Each row of a before or after table is a point. One or more steps were done to the points. Then noise was added and the rows were shuffled. The steps act on columns, c1 being the first. Write out the steps. A step turns or swaps two columns, mirrors them in a line or flattens them onto one, adds a multiple of one to another, or multiplies or shifts one. Angles are multiples of 10 degrees, from the lower column toward the higher: turns from -170 to 170, lines from 10 to 170 but not 90. Use the fewest steps. Two steps may share a column if one is a turn and the other turns, adds or multiplies; they go together, in the order done. Otherwise the lowest column goes first.

Before, 9 rows:
[[  0  61]
 [ 48   6]
 [ 54 -55]
 [-53 -14]
 [ 16  17]
 [ -4 -27]
 [-53 -16]
 [-41 -64]
 [-19  50]]
After (9 x 2):
[[-22  45]
 [ 29 -45]
 [-25   5]
 [-53 -21]
 [ 34 -44]
 [-42 -39]
 [ 35  67]
 [ 30   7]
 [ 73 -18]]
Steps: turn c1 and c2 by 110 degrees

Before, 14 rows:
[[ 33  30  25  50 -40  39]
 [  7 -25 -40  -4  12 -23]
 [-42 -19 -23  -7  46 -19]
 [ 35  14  19  24 -18  95]
 [-12  -1  -8  72 -12  26]
 [  5 -12  31  21 -33  24]
 [ 13  28  31  41 -29  28]
 [ 32  -1   6  35 -14  24]
 [ -8 -48 -35  12  20 -27]
 [ 34  21  49   2  31  39]
 [-22 -14 -57 -35  58 -20]
 [ 17  14 -29  42  -1 -20]
 [-25 -10 -28 -48  14  -4]
 [-19  13 -35  -6  17 -16]]
After, 14 rows:
[[ -4  46  -8  56 -13  24]
 [  2 -29 -40  18  11 -21]
 [-30 -42 -28 -33  15  -5]
 [-29   8 -39 -16  16 -17]
 [ 24   1  30  27 -31  25]
 [ 45  30  20   9 -18  96]
 [-64 -22 -24  10  45 -20]
 [ 54  61  27  15 -41  39]
 [ 18  43 -30  20   0 -18]
 [-50 -38 -59 -17  60 -20]
 [ 18  22  48 -19  28  36]
 [ 41  22   6  29 -13  24]
 [ 27  55  32   5 -30  28]
 [-16 -41 -36  52  19 -28]]
Steps: add -0.5 times c5 to c1; multiply c2 by 1.3; turn c2 and c4 by -40 degrees

Before (8 x 11):
[[ 72 -52  36   6  59  -8  30  -1  15  -8 -41]
 [  9  42 -43   7  50 -63  59  49 -24 -40 -22]
 [-14   5 -42 -49 -26 -34  -2 -51  39 -40 -49]
 [ -6  38  14  61 -37  10 -23  10 -23  -1   8]
 [-19  -3  25 -33  35   3 -29 -24 -68  17  54]
 [ -4  39  41 -39 -48  33 -30 -34  20  47 -41]
 [ 28  19  30 -29  59 -57   3 -22  27  27  47]
 [-32  15  42 -31 -19  15  41  50 -27 -11  34]]
After, 8 rows:
[[ 26 -12  41 -31 -29 -30  37  48  38  13  37]
 [  1   0  11  62 -55 -15 -23   9  -3  35   9]
 [  2  26  32 -28  91  63   3 -25  77  19  46]
 [ 33 -42 -47   4  85  59  56  47 -92  39 -19]
 [-77  -8  35   8  96  41  27   2  70 -55 -33]
 [ 38 -39 -47 -43 -43  23  -4 -54 -26   2 -50]
 [-14  48  40 -39 -78 -33 -30 -33  78  40 -39]
 [ 13  16  25 -36  55  -9 -28 -22 -28   0  52]]
Steps: turn c1 and c6 by 150 degrees; multiply c1 by 1.3; swap c2 and c10; add 1.5 times c3 to c9; multiply c5 by 1.6

Before, 12 rows:
[[ 19  14 -21  23  14   8  20  32  33 -48  20  18  -3 -25  78  12 -21   0]
 [ -2 -10   9  -1   2  -1 -30  16  39  10  21  14   6  45  -3  15 -20   0]
 [ 10   4 -37 -23   3 -19 -27  23   8  -1 -76 -25  -5  25  10   4  -2 -11]
 [  8 -16 -24  28  11  19  38  18  30  -3  21 -11   0 -17   9  13   7  28]
 [ -7   8 -20  47 -46   0 -26  -4   2  23 -19 -20  38 -19  14  12  85  21]
 [  1 -16 -22  32 -21   9 -27   1 -41   2  32  25  36  -3 -13 -26 -23 -17]
 [ -3 -44   7 -13   5  11 -10  14 -17 -18  -6 -17  -1 -24  21  15  -9 -17]
 [ 10  12  83   7  13 -39  36   4  40  25 -21 -14  32 -18 -11  13   4 -11]
 [ 16   9  16  40   1   3 -28   6  42  37   8 -14  36 -25  24  -7  -9  -4]
 [ 21 -41 -18  32  -9   5 -26 -10  -2  14  27  20  -8  12 -11  20 -22 -13]
 [ -6  -4 -19  34   9 -21  37  30  37  31 -19 -14  30  77  26   4 -24 -10]
 [  7  11 -16  38   8  20 -22  36 -19  29 -32  95  31 -24  17 -23 -27  -1]]
After, 12 rows:
[[ 19 -33 -21  33  13   7  20  31  22 -47  20  18  -3 -25  76  12 -21   0]
 [ -7  28 -18  38   9 -23  37  31  34  30 -19 -15  29  76  25   5 -24 -10]
 [ -7  31 -20   2 -46   0 -25  -4  48  24 -17 -21  39 -17  14  11  85  21]
 [ 15  45  16  44   0   3 -30   7  39  37   8 -13  37 -25  24  -6  -7  -4]
 [ 10  36  82  40  13 -39  36   3   8  24 -21 -14  32 -17 -11  12   3 -12]
 [  8 -19 -23  31  12  19  38  17  28  -5  21 -10   0 -18   8  15   8  27]
 [  8  39 -16 -19   7  19 -21  36  38  29 -31  95  30 -24  17 -23 -27   0]
 [ 10   3 -38   9   3 -18 -27  24 -23  -1 -75 -26  -5  24  10   2  -3 -10]
 [ 20 -26 -18  -1  -9   6 -27 -10  33  14  27  22  -7  13 -11  21 -22 -14]
 [ -4 -61   8 -18   4  11 -10  14 -12 -17  -6 -16  -2 -24  20  15 -10 -16]
 [  1 -14 -22 -41 -20   8 -27   0  31   1  33  25  35  -2 -13 -26 -23 -17]
 [ -3  -1   9  38   2  -2 -29  16   0  10  20  14   6  45  -4  16 -21   1]]
Steps: add 1 times c10 to c2; swap c4 and c9
